Each row is a point. Each copy is the shape, with its points in the same order, turned, moved and blurred by noise. Say if it was mirrored as well.
In the rows, 128 means zero.

Shape (6 x 3):
[[101 169  85]
 [160  80 118]
 [144 149  91]
 [151 157 150]
 [103 112 145]
 [157 133 115]]
Copy 1 (6 x 3):
[[198 108 139]
 [ 94 112  99]
 [166 113  98]
 [151 169 110]
 [120 134 158]
 [142 129  98]]
Copy 1 is: mirrored
Copy 2 (6 x 3):
[[117 110  62]
 [136 124 173]
 [147 118  98]
 [145 175 111]
 [ 88 152 131]
 [153 131 124]]
Copy 2 is: only turned
Copy 3 (6 x 3):
[[119  94 185]
 [173 113  85]
 [147 119 159]
 [121 160 134]
 [105 109  99]
 [153 135 128]]
Copy 3 is: mirrored

Shape (10 x 6):
[[158 134 158  86 159  96]
 [131 126 140 108 126 133]
 [130 122  94 100 108  97]
 [ 90 161 165 163 162 164]
 [120  60 140 139 161 173]
 [113 143 150 159 137 100]
 [152 134 163 107 149 131]
 [173 120 104 189 122  89]
 [ 95 122 152 125 142 122]
 [110 118 169 149 116 108]]
Copy 1 (10 x 6):
[[124  91 199 137 148 153]
 [128 102 153 134 112 125]
 [ 93 120 140 124 156 113]
 [192 145 140 124  74 160]
 [154  52 107 100  88 136]
 [137 142 132 132 126 174]
 [147  92 178 149 118 147]
 [134 115  85 158 184 160]
 [131 117 144 102 108 152]
 [109 123 124 142 100 177]]
Copy 1 is: only turned
Copy 2 (10 x 6):
[[153  74 100 122  99 166]
 [148 107 143 112 117 124]
 [147  79 142 157 139 118]
 [130 199 121  99 126 127]
 [ 80 119 131  87 114  78]
 [158 153  94 140 113 121]
 [133 114 133 107 101 152]
 [138 131 118 204  74  90]
 [140 128 111 106 143 114]
 [172 139 107 109 101  99]]
Copy 2 is: mirrored
Copy 3 (10 x 6):
[[142  60 123 114 140  91]
 [145 114 103 114 126 119]
 [119 112  89 164 109 106]
 [128 134 106  70 184 173]
 [180 115 131 111 103 195]
 [123 123 124 133 182 135]
 [146  94 125  93 136 111]
 [ 91 136 178 165 132 128]
 [152 110  96 125 160 147]
 [159 133 124 137 174 129]]
Copy 3 is: mirrored

Shape (11 x 8):
[[154 146  96 142 147 156 169 148]
 [142  81 129 158 151 121 129 107]
 [ 77 117  80  89 114 120 116 104]
 [150  86 151 162 144 123 108 181]
 [ 87 165 145 144 163 152 125 103]
 [104 153  96 103 131  92 176 100]
 [ 82 120 142 142  77 121 119 111]
 [158 166  98 112  81 132 140 100]
 [121 105 152 108 115 118 150 124]
 [121  89  87 106 148 107  96 108]
 [133 126 147 140  82  97 144 168]]
Copy 1 (11 x 8):
[[120 155 105 164 119 125 118 101]
 [126  81  96 116 144 144 116 115]
 [134 111 147 101  80  90 122 178]
 [149  74 106 177 143 180 141 125]
 [134 129 131 119 156  88 177 120]
 [117 169 136  83 105 129 129 158]
 [123  78 188 113 126 126 140 141]
 [131 158 172 127 138 106  73 143]
 [100 109 140 133 135 154 134 168]
 [153  89  94 106 104 114 106 174]
 [139 112 175 149 129 187 127 139]]
Copy 1 is: only turned
Copy 2 (11 x 8):
[[112 145 125 125 158 107 176  81]
 [127  89 134 115 129 104  99  84]
 [ 64 156 145  97 133 120 102 164]
 [169 106 138 132 187  71 107 111]
 [109 125 125 151 163 190 108 115]
 [ 73 184 148 146 104 129 126  97]
 [ 90 113 139 165 143 115 103 170]
 [107 150 114 145  96 117 167 154]
 [131 125 183 146 123 115 122 131]
 [113 151 133  73 122 107  85 126]
 [133 139 153 182 142  68 136 137]]
Copy 2 is: only turned
Copy 3 (11 x 8):
[[139 132 128  76 132 166  81 140]
 [130 107 123  98 152 159 163 177]
 [135 161 112 132 166 124 157  85]
 [ 80  74 103  66 152 143 133 166]
 [105 165 160 117 151 104 112 167]
 [186 161 116 104 131 108 130 116]
 [134  98 134 146 181  91 139 122]
 [158 111 137 144 101 138 102  98]
 [137 108  84 123 146 113 127 154]
 [117 141 106 107 140 154 190 115]
 [135  61 103  93 143  98 111 124]]
Copy 3 is: only turned
Copy 4 (11 x 8):
[[106 129 149 168 174 148 130  99]
 [ 92 151 126 118 110 164  87 103]
 [155  80  84 128 116 142 115 149]
 [ 47 154 150 121  99 123 129 106]
 [141 120 164 156 134 115  54 135]
 [175  77 140 140 130 160 124  90]
 [114  84 146  83 117 142  93 157]
 [162 126 151 112 161 163 157 142]
 [121 112 132  87 122 127 110  93]
 [130 136  73 134  94 144 119 128]
 [ 91  99 174  90 113 136 155 111]]
Copy 4 is: mirrored
